Each row of a before or after table is a point. One or more steps were done to the points. Then noise was added and the rows were shuffled. The steps act on columns, c1 being the first. Name the steps. A step turns or swaps two columns, mirrors them in a line or flattens them onto one, adds a multiple of one to another, or multiplies or shifts one. Angles are multiples of 10 degrees, from the lower column toward the higher: turns from -170 to 170, lines from 10 to 170 but not 90. Use the fewest steps. Two steps may share a column if one is a turn and the other turns, adds or multiplies; they go together, in the order done. Otherwise the lowest column goes first.

Before:
[0.32 -0.09 -0.19]
[0.55 -0.39 0.51]
[0.36 -0.51 -0.95]
[0.02 -0.32 0.59]
[-0.40 -0.46 0.25]
[0.55 0.53 0.74]
[-0.09 -0.59 0.38]
[0.12 -0.32 0.46]
[0.19 -0.25 0.68]
[0.11 0.37 0.53]
[-0.43 -0.21 -0.49]
After (11 x 3):
[-0.10 0.33 -0.01]
[-0.57 0.36 0.02]
[0.55 0.52 0.01]
[-0.42 -0.35 0.00]
[-0.34 0.01 0.05]
[-0.44 0.52 -0.05]
[-0.21 0.17 0.03]
[-0.18 -0.40 0.03]
[0.40 0.10 0.00]
[-0.62 -0.10 0.04]
[-0.29 0.12 -0.02]
Steps: swap c1 and c2; multiply c3 by 0

Before (12 x 9):
[0.17 0.05 -0.42 -0.33 -1.43 0.35 -0.53 0.97 -0.16]
[0.15 0.06 -0.23 -0.39 0.05 0.32 -0.10 0.12 0.08]
[-0.10 -0.30 -0.66 -0.42 0.32 0.02 -0.10 0.12 -0.51]
[-0.53 -0.38 0.81 -0.39 0.30 0.34 0.14 0.68 -0.47]
[0.23 -0.26 -0.29 -0.33 -0.35 -0.27 -0.47 1.16 -0.52]
[0.08 0.40 -0.07 -0.41 0.20 0.29 -0.26 1.03 -0.68]
[0.42 -0.30 -0.23 -0.14 0.24 0.47 0.15 -0.05 -0.49]
[0.26 0.07 0.10 0.18 0.14 -0.44 -0.97 0.24 -0.50]
[-0.38 -0.25 -0.37 0.03 0.42 0.38 -0.30 0.14 -0.20]
[-0.02 0.33 -0.43 2.24 0.32 0.27 0.09 0.04 -0.23]
[0.01 -0.06 -0.30 0.28 0.12 0.35 -0.58 0.12 -0.81]
[-0.18 0.17 -0.08 -0.46 -0.46 -0.12 -0.05 0.10 -0.51]
After:
[0.54 -0.40 0.54 0.75 0.44 -0.06 -0.38 0.57 -0.48]
[0.20 0.38 0.39 -0.13 0.82 0.29 0.21 0.69 -0.67]
[0.10 -0.27 0.32 -0.74 -0.02 -0.09 0.07 0.34 -0.49]
[-0.09 0.08 -0.18 0.10 0.11 -0.18 1.09 0.24 -0.51]
[0.16 0.31 -2.31 -0.08 -0.14 0.23 -0.16 0.29 -0.20]
[-0.04 -0.30 0.09 -0.24 -0.15 0.62 -0.14 0.17 -0.50]
[0.09 0.19 0.46 -0.20 0.30 -0.22 0.04 -0.36 -0.51]
[0.12 0.05 0.36 -0.31 0.02 0.33 0.07 0.08 0.09]
[0.41 -0.09 -0.35 -0.27 0.03 0.25 0.47 0.18 -0.81]
[-0.15 -0.27 0.27 -0.35 1.20 -0.06 0.54 0.28 -0.50]
[0.62 -0.22 -0.06 -0.34 -0.08 0.03 0.09 0.40 -0.20]
[0.26 0.03 0.27 -0.48 1.58 0.38 0.46 -0.77 -0.18]
Steps: turn c1 and c6 by 40 degrees; turn c1 and c7 by 160 degrees; turn c3 and c4 by 80 degrees; mirror c5 and c8 in the line at 60 degrees

Before:
[-0.48 0.33 0.18 -1.17 1.25 0.21 -0.44 1.53 1.51 -0.64 -0.17 0.26 0.24 -0.32]
[0.44 0.89 -0.04 0.01 0.08 -0.29 0.17 -0.42 -0.11 -0.12 0.45 -0.30 -0.55 -0.29]
[-0.21 0.07 -0.24 -0.37 0.00 -0.06 0.03 -0.11 -0.19 0.01 -0.65 0.12 -0.30 0.11]
[0.38 -0.13 -0.30 0.30 -0.27 -0.21 0.24 0.01 -0.07 -0.16 -0.08 -0.29 -0.16 -0.27]
[-0.40 0.16 -0.06 0.20 -0.04 -0.23 0.02 0.00 0.48 0.05 -0.28 -0.04 -0.02 0.51]
[0.32 -0.23 0.07 -0.31 -0.21 0.42 0.05 -0.07 0.40 0.20 -0.11 0.08 -0.06 0.26]
[0.15 0.22 0.01 0.10 -0.68 -0.01 -0.53 0.12 -0.30 0.75 -0.11 -0.35 -0.21 -0.03]
[0.11 0.00 0.46 0.12 0.65 -0.77 -0.06 -0.13 -0.01 -0.33 0.21 0.24 -0.43 0.13]
[0.22 0.05 0.49 -0.70 -0.08 -0.25 1.50 0.70 0.17 -0.60 0.25 0.34 0.17 0.16]
After (9 x 14):
[0.36 -0.09 -0.03 0.24 -0.28 -0.23 0.04 -0.11 -0.16 -0.17 -0.26 -0.30 -0.16 0.37]
[0.10 0.02 -0.20 -0.03 0.62 -0.76 0.01 -0.11 -0.04 -0.30 -0.02 0.28 -0.45 -0.44]
[-0.51 0.29 -0.39 0.03 1.27 0.19 -0.04 1.97 3.74 -0.64 -0.32 0.26 0.25 0.10]
[-0.21 0.02 0.22 -0.34 0.03 -0.03 0.00 0.18 -0.48 -0.02 -0.82 0.11 -0.26 0.11]
[0.15 0.26 -0.04 0.11 -0.70 -0.07 -0.04 -0.02 -0.75 0.77 -0.35 -0.42 -0.22 -0.09]
[0.22 0.09 -0.26 -0.04 -0.07 -0.18 0.04 1.02 0.39 -0.58 0.02 0.34 0.17 -0.41]
[0.34 -0.23 0.12 -0.33 -0.23 0.45 0.05 0.07 1.05 0.16 -0.34 0.11 -0.06 -0.22]
[0.49 0.84 -0.19 -0.24 -0.03 -0.32 0.01 -0.33 -0.26 -0.13 0.27 -0.21 -0.53 0.21]
[-0.35 0.14 0.43 0.16 -0.07 -0.24 -0.01 -0.13 1.21 0.06 -0.50 -0.03 0.01 -0.28]
Steps: turn c3 and c14 by -130 degrees; turn c4 and c8 by -40 degrees; multiply c7 by 0; multiply c9 by 2.5; shift c11 by -0.20

Before:
[0.17 -0.19 -1.04 0.09 -0.46 -0.50 -0.78 -0.13 0.45 0.22 -1.22 -0.35 -0.40 0.35 0.38 0.11 -0.17 -0.46 -0.23 -0.04 0.36 -0.02 -0.75 0.01]
[0.26 -0.45 0.44 0.12 -0.12 0.07 -0.20 0.16 -0.32 -0.16 -0.07 0.31 0.23 0.04 -0.15 -0.35 0.10 0.61 -0.34 0.02 -0.02 -0.15 0.47 -1.50]
[0.32 -0.23 -0.40 -0.13 -0.43 -0.51 0.24 0.09 0.90 -1.47 0.22 0.15 -0.17 0.96 1.17 -0.39 0.05 -1.14 0.76 -0.27 0.24 0.11 0.42 0.18]
[-0.04 0.29 0.33 -0.91 0.03 -0.41 0.30 -0.23 0.10 -0.38 0.06 -0.35 -0.34 0.08 -0.25 -0.24 -0.04 0.79 0.39 -0.28 1.39 -0.69 0.00 0.22]
[-0.36 -0.34 0.03 -0.72 0.16 0.98 0.08 0.31 0.28 0.15 0.18 0.52 0.16 0.00 0.35 -0.05 -0.08 0.76 -0.52 0.31 0.00 -0.14 0.31 -1.22]
[0.17 0.53 0.35 0.25 -0.33 -0.18 0.23 0.23 0.56 -0.58 0.22 0.28 -0.20 -0.01 -0.09 -0.04 0.04 0.62 0.21 -0.22 0.37 0.17 0.25 0.48]
[0.24 0.25 -0.11 -0.19 -0.13 0.28 0.00 0.32 -0.28 0.08 0.16 -0.21 0.00 -0.05 0.03 0.06 -0.24 0.00 0.08 0.03 0.08 0.44 0.44 -0.42]
[-0.47 0.26 0.24 0.02 0.25 -0.04 -0.24 -0.21 -0.29 0.21 -0.66 0.00 -0.06 0.44 -0.32 0.21 -0.46 -0.33 -0.07 -0.34 -0.08 0.20 0.24 0.25]
[-0.53 -0.02 0.66 -0.11 -0.34 -0.15 0.39 -0.16 -0.20 -0.21 0.01 0.13 -0.45 0.81 0.12 -0.30 -0.28 -0.15 -0.45 0.07 0.08 0.34 0.23 -0.98]
[0.21 -2.09 0.66 -0.06 -0.14 -0.37 -0.17 0.35 0.29 -0.32 -0.04 -0.36 -0.42 0.11 -0.02 0.09 0.03 0.77 -0.19 -0.18 0.98 -0.18 0.72 -0.09]
[-0.12 -1.07 0.60 0.20 -0.10 -0.55 0.21 0.33 0.69 0.35 0.02 -0.37 0.00 0.20 -0.11 -0.83 0.15 0.19 0.14 0.03 0.05 0.39 0.22 0.00]
[-0.91 -0.02 0.35 0.16 -0.12 -0.57 0.27 0.11 -0.35 0.23 -0.93 -0.37 0.16 0.14 0.24 -0.02 -0.03 0.74 -0.42 -0.17 0.31 0.38 0.16 0.30]
After, 12 rows:
[0.17 0.57 0.48 0.15 -0.33 -0.17 0.22 0.25 0.57 -0.53 0.22 0.29 -0.20 -0.03 -0.15 0.14 0.04 0.65 0.18 -0.21 0.31 -0.16 0.28 0.54]
[-0.13 -0.34 0.10 -0.23 0.15 0.98 0.08 0.28 0.24 0.18 0.15 0.49 0.15 0.04 0.06 -0.33 -0.07 0.70 -0.52 0.32 0.01 0.40 0.30 -1.39]
[-0.41 0.28 0.32 0.17 0.31 -0.07 -0.20 -0.20 -0.27 0.22 -0.66 -0.01 -0.05 0.42 -0.09 -0.31 -0.46 -0.38 -0.06 -0.32 -0.10 -0.36 0.26 0.21]
[0.09 0.25 -0.01 -0.09 -0.10 0.31 0.01 0.35 -0.28 0.05 0.16 -0.22 -0.04 -0.06 -0.43 0.25 -0.21 0.04 0.06 0.04 0.10 -0.13 0.40 -0.48]
[0.66 -1.06 0.69 -0.12 -0.05 -0.52 0.27 0.35 0.68 0.35 -0.03 -0.40 0.01 0.20 -0.31 -0.55 0.12 0.21 0.14 0.02 0.06 -0.26 0.22 0.15]
[-0.01 -0.02 0.74 -0.60 -0.34 -0.13 0.34 -0.14 -0.24 -0.25 0.02 0.14 -0.44 0.79 -0.37 -0.61 -0.28 -0.14 -0.45 0.04 0.10 0.00 0.19 -0.82]
[0.03 -2.08 0.81 -0.03 -0.11 -0.42 -0.19 0.35 0.29 -0.34 -0.09 -0.41 -0.40 0.10 0.19 0.27 -0.01 0.77 -0.20 -0.21 1.01 0.06 0.70 -0.14]
[0.48 -0.22 -0.34 0.22 -0.44 -0.56 0.23 0.08 0.90 -1.46 0.21 0.10 -0.18 0.98 -0.47 0.08 0.01 -1.13 0.79 -0.24 0.23 1.04 0.44 0.08]
[0.19 0.33 0.39 0.89 -0.01 -0.40 0.27 -0.26 0.11 -0.36 0.04 -0.34 -0.34 0.06 0.67 -0.17 -0.03 0.79 0.42 -0.33 1.36 0.02 0.00 -0.44]
[-0.44 0.02 0.46 0.10 -0.11 -0.57 0.31 0.08 -0.36 0.22 -0.92 -0.36 0.16 0.14 -0.46 -0.83 -0.01 0.75 -0.42 -0.16 0.31 0.07 0.18 0.32]
[0.02 -0.20 -0.96 -0.05 -0.48 -0.49 -0.84 -0.11 0.45 0.18 -1.22 -0.34 -0.42 0.34 -0.10 0.20 -0.19 -0.46 -0.22 -0.03 0.31 0.40 -0.72 0.05]
[0.44 -0.44 0.55 -1.07 -0.07 0.07 -0.19 0.18 -0.26 -0.19 -0.09 0.31 0.23 0.07 0.18 0.08 0.10 0.62 -0.35 -0.01 -0.01 -0.10 0.40 -1.01]
Steps: turn c1 and c16 by 60 degrees; shift c3 by 0.10; mirror c4 and c24 in the line at 70 degrees; turn c15 and c22 by 110 degrees
